Every row gives one point. Two turns around zero, p and q, are shown by what they do to some points. Where does a point land after both, in the order given? Backwards means that the second turn is done in reverse. Each puzzle has new turns, and all numbers are rounded.

Turn p:
[ -1 -26] -> [-15 -21]
[19 43] -> [39 26]
[-18 -17] -> [-24  -4]
Turn q:
[8 6] -> [8 7]
[-35 -35] -> [-33 -37]
[ 5 39] -> [ 2 39]
[ 22 -10] -> [23 -9]
Where do these land?
p, then q: [17 -2] -> [ 14 -10]
q, then p: [-48  27] -> [-29  47]
p, then q backwards: [12  3] -> [11 -5]
q, then p: [ 19 -28] -> [  3 -34]

Turn p:
[  6   2 -12  25] -> [14  1  5 24]
[  2 -12  29 -37] -> [-19  -2   8 -44]
[ -7  -8 -20  20] -> [  2 -12  -2  28]
[ 15   8 -22  17] -> [26 -3 -3 19]
[ -3 -23   2 -35] -> [-15 -26  -2 -29]
[-2  8 17 10] -> [-5 19  8  2]
[-10  24   6   0] -> [ -3  22 -14   0]
Turn q:
[-7 16  3  7] -> [  0   9  10 -13]
[  3   9 -20  -2] -> [ 8 19 -8  4]
[ 22   9 -17  -3] -> [18 15  1 18]
[-36 -15 -18 -13] -> [-16   3 -38 -17]
[ -6 -23  20  13] -> [-25 -21   7   3]
[ 18 -12 -15   1] -> [ 2  4 -6 25]
[ 5 16 48 -3] -> [ 12 -29  35 -20]
Where do these land?
p, then q: [-18  18  -2  -8] -> [  3  23 -12  -6]
p, then q backwards: [ 14  -1  24 -26] -> [-26  24  13   2]
p, then q: [-3  0 29  6] -> [  7  -5  10 -27]
q, then p backwards: [-13 -16 -23  25] -> [-35  10  15   6]
q, then p: [ -8 -18 -11  16] -> [-14   4 -15  19]
p, then q: [ 28  17 -17 -12] -> [25  0 -1 30]

Turn p:
[ 4  5 -5 19 30  0] -> [ -7 -26 -16  14  11  -5]
[ -7 -21  17 -13 -15 -11] -> [ 23   8  23  -2 -13   6]
[ 16  33 -35 -48   1 -13] -> [ -4  19 -19 -45   8 -47]
[ -4 -14  26   1  -9  17] -> [ 3 -4 19 -3 -4 29]
[16 10 -2 30  5 -3] -> [ -7  -2 -14  22  24   4]
[-24   3   7 -10 -12  -1] -> [ -8   7  21  -3 -17  -4]
[  0 -15  -7  21   0  11] -> [  0  -3 -14  16  -7  18]
Turn q:
[  6 -12 -26  30  13 -11] -> [ 16  -7 -24  21  26  -7]
[ 19  14  23  -9  -9 -16] -> [  4   7  34  12 -13  -1]
[-25   4   0 -15  14   5] -> [-22   2 -13 -12 -12 -12]
[  5 -23 -15  -1   0   3] -> [  9 -23 -10  -5   8   2]
[-35  24  18  -1 -35 -36] -> [-36  16   7  36 -29  30]
[-16 -11 -19   5  15   5] -> [ -6  -8 -28  -4   9  -8]
[ 12 -12  10  10  12  24] -> [  6   1   7 -21  25  -6]
[20 -2 22 -2 10  0] -> [  4   0  27  -3   8 -13]
[ 14  17 -14 -17 -19  25] -> [ 25  10  -1 -23 -22  14]
Where do these land?
p, then q backwards: [-26  13   1  11  13   3] -> [-14  -8  12 -14   5 -23]
p, then q backwards: [-28 -17  -4   2  -5  -4] -> [  3  17  -2 -20 -10 -18]
p, then q: [ 13  26  18 -19 -18   0] -> [-19  11  14  -8 -18 -28]
q, then p: [-12   2  14 -16  29 -30] -> [  8   9  23  36 -13 -15]
p, then q: [14 -6 -4 10 12 36] -> [  4 -12 -26 -30   2   3]
q, then p: [ 23  -1 -36 -10  -5  12] -> [ 24  17 -26 -17  15   6]
p, then q: [  1   4 -18   8  -1   6] -> [  2   3 -19   5  -5   4]
q, then p backwards: [ 15 -20  29  13 -24 -23] -> [-8  1 46 24  1  0]
